Each row of a before or after table is a point. One or more steps were done to the points. Then noise was added and the rows were shuffled. The steps act on columns, c1 being the first. Name the steps. A step turns or swaps two columns, mirrors them in a line or flattens them onto one, adds a multiple of one to another, or multiplies or shifts one. Angles are multiples of 10 degrees, from the lower column toward the higher: turns from -170 to 170, lines from 10 to 170 but not 90. Use the fewest steps. Two steps may share a column if one is a turn and the other turns, adds or multiplies; they go together, in the order done. Otherwise the lowest column goes first.
In the rows, 128 means zero.

Before (13 x 3):
[[ 84 156 168]
 [105 142 113]
 [154 132  83]
 [121 165  60]
 [ 98 130 173]
 [149 110 162]
 [ 69 107 143]
 [173 191  80]
 [140 110 163]
 [ 98 127 104]
 [ 74 183 150]
 [ 65 146 161]
 [130 149 132]]
After:
[[118 162  62]
 [ 90 142 111]
 [147 112 164]
 [133 149 132]
 [199 188  80]
 [ 77 128 101]
 [ 36 107 143]
 [162 113 162]
 [ 44 180 149]
 [ 30 147 164]
 [ 82 127 172]
 [ 56 157 170]
 [168 132  83]]
Steps: multiply c1 by 1.6

Before (10 x 8):
[[133 112 123 224 147 140 122 138]
 [140 102 143 107 112 134 124 150]
 [ 97 117 128 101  92 113 122 123]
 [107 111 147 183 150 148 188 142]
 [118 116 153 144 135 107 108 124]
 [101 118 127  95 146 130 127 132]
 [124 116 108 111 106 216 142 116]
 [119 117  99  94 117  98 135 126]
 [138 104 117  92 117 135 128  53]
 [143 174 161 129 114 107 134 146]]
After:
[[107 111 147 183 193 147 187 150]
 [119 117  98  93  94  98 134 123]
 [133 112 123 225 185 140 122 144]
 [137 104 117  91  96 136 128   9]
 [ 97 117 128 101  20 113 123 121]
 [144 174 161 129  86 106 134 156]
 [101 118 127  95 182 130 127 135]
 [124 116 109 111  62 215 142 109]
 [140 102 142 106  79 134 124 163]
 [117 116 153 144 150 106 108 122]]
Steps: multiply c5 by 3; multiply c8 by 1.6

Before, 8 rows:
[[150 103 121  70 158 158 146  43  85  85 160 184]
 [114  99 149 111 110 173 146  59 103  62 160 121]
 [138 152 134 128 177 155 147  90 176 116 180 140]
 [141 140 124  82 180 190 145  44 138 149 146  86]
 [171 129 126 157 106  96 144 139 195 187  68 148]
 [152 122 132  98 184 145 180 124 123 101 126 110]
 [192 163  92 140 157 123  93 121 194 128  93  96]
 [209 125 236 137  55  48  67 206 139 184  75 190]]
After (8 x 12):
[[141 121 232 138  53 135  70 205 138  29  80 114]
 [159 137 127  79 181  73 143  45 135 160 142 105]
 [119 148 139 124 180 120 145  91 178 153 185 128]
 [148 121 131 101 188 143 178 124 124 164 128 105]
 [123 105 150 108 110 149 147  57 102 204 157 130]
 [180 161  96 141 161 124  92 120 193 121  88  82]
 [112 105 121  73 160 142 145  43  87 183 159 136]
 [142 127 125 158 105 104 140 136 198  66  72 116]]
Steps: flatten c1 and c12 onto the line at 140 degrees; turn c6 and c10 by 130 degrees

Before (12 x 20):
[[167 132 194  70 100 101 172 117  72 125 121 131  80 163 119  65 127 105
   73 156]
 [192 100 161 115 120  92 137 104 135 163 114  88  59 195 172  60 107 106
   94 126]
 [129 105 195 101 122 167 129 147  76 156  86 107 168 185 149 136 196  98
  188 120]
 [ 54  51 107 138 167  97 128 170 178 144  70 102 103 200 140 236 161  85
  102 158]
 [144  79 159 114 135 169 187  92  74 116  81 104 180 210 120 165 133  92
  175 124]
 [106  45  97 168 184 115 134 188 183  91  89 103 171 137 154 175 180  70
   95 122]
 [202 105 146  82 162 105 153 105  69 148 132 122  99 197 138  82 167 145
  109 185]
 [200 140 152  69 122  79 130  99 120 117 147 150  56 183 104  98 130 111
  154 150]
 [169 132 167 141 130  53 159 127  81 174 152 126  62 210  86  62 121 133
  116 128]
 [112 121 191 126 152 154 135  91 136 115 104  81 183 218 112 121 164 105
  140 161]
 [198  78 189  80 105 130 126 102 107 155 119 128 119 173  93 107 143 160
   99 114]
 [ 55  19  81 150 171 103  83 140 143 102 103 102 125 126 145 144 133  89
  114 170]]
After, 12 rows:
[[ 55  21  81 126 171 101  84 141 139  99  98  61 128 126 148 142 135  94
  111 172]
 [ 55  52 106  87 165  93 123 168 164 144  84  60 104 196 138 237 162 104
  106 177]
 [170 132 168 157 135  54 164 128  95 171 129 120  62 211  87  62 118 124
  113 125]
 [106  43  97 122 180 119 134 193 169  89  74  62 175 136 161 174 179 146
   94 182]
 [167 135 195  85  98  97 168 121  89 125 165 133  84 161 122  66 126 102
   69 151]
 [142  73 161  81 141 168 185  91  88 119 110  68 183 211 121 165 132 142
  173 161]
 [109 126 188 112 153 153 139  84 137 114 113  10 183 217 111 122 158 102
  143 159]
 [195 103 162 105 120  92 136 104 129 164 126  24  64 201 177  62 103 136
   92 153]
 [205 111 149 104 165 104 153 107  84 152 160 111  97 197 145  80 170  70
  112 120]
 [132 104 193  77 125 164 127 148  88 151 124  76 166 186 150 137 198 139
  188 158]
 [203 136 151 104 120  77 128 101 123 118 184 189  54 184 106  98 130 106
  154 149]
 [200  75 188  91 104 130 128 102 114 153 155 130 118 171  91 108 143 137
   97  96]]
Steps: turn c4 and c11 by -50 degrees; multiply c9 by 0.7; multiply c12 by 2.5; mirror c18 and c20 in the line at 130 degrees
